Each point is reached from the start by the listed moves, each made once or not at all, plus a little noise. Say if it took an odd or an even number of moves. Then give how often each move was made.

Moves:
(1): [-13  17 -39 -51]
(2): [ -6 -13 -10 -12]
Start: [-15   4   0  -3]
Points:
[-16   5   1  -4] -> even (0, 0)
[-28  22 -39 -54] -> odd (1, 0)
[-36   9 -49 -67] -> even (1, 1)

Moves:
(1): [ -4  -6   3   5  -1  -9   6  -2   7 -25  19]
(2): [-16   6   5   4  11 -11   2  -9   0   1 -20]
(3): [ 8 -5 20 -2  2 -7  5  4 -6 -7 -2]
(4): [-19 -15  24 -16   3  -7   7   6  -4  -3 -23]
(5): [  2  -3  -5  25  12   1  -2  -9 -13  -3   1]
(6): [ -3  -9  14   1 -16   5  -1 -14  11  -1   8]
(7): [ -3  -8   8  -7  -2 -12  -2   1 -12  -5  15]
(8): [-11   3  18 -10  -1  13   9  -4  12  15  16]
(9): [ -1   9   6   7  -9   1   1   1  -3 -16  -8]
(10): [  4  -4   7  -7  11  -4 -20  -6   9 -13  -9]
(11): [ 1 -8 -4 -1  3 -8 -5 16 -6  7  1]
Start: [ 0  4  6  8  8  7  2 -5 -4  5  6]
Points:
[-38 -23  81 -15   8  -7  20  -4   2  17 -15] -> even (0, 1, 1, 1, 0, 1, 0, 1, 0, 0, 1)
[ -3 -23  25   8   4  -8 -17  -8  17 -25  27] -> even (1, 0, 0, 0, 0, 1, 0, 0, 0, 1, 1)
[-46   5  59  -5   8   2  22  -9  -2   2 -28] -> even (0, 1, 0, 1, 0, 0, 0, 1, 1, 0, 0)
[-25 -43  95   5   8 -22  -1 -10  -9 -45  21] -> even (1, 0, 1, 1, 1, 1, 1, 1, 1, 1, 1)
[-29 -30  92   8  -7  -9  23 -21 -15 -38  32] -> even (1, 0, 1, 1, 1, 1, 1, 1, 1, 0, 0)
[-25  -8  64   4   9 -27  17   1 -13 -24  25] -> odd (1, 1, 1, 0, 0, 0, 1, 1, 1, 0, 1)
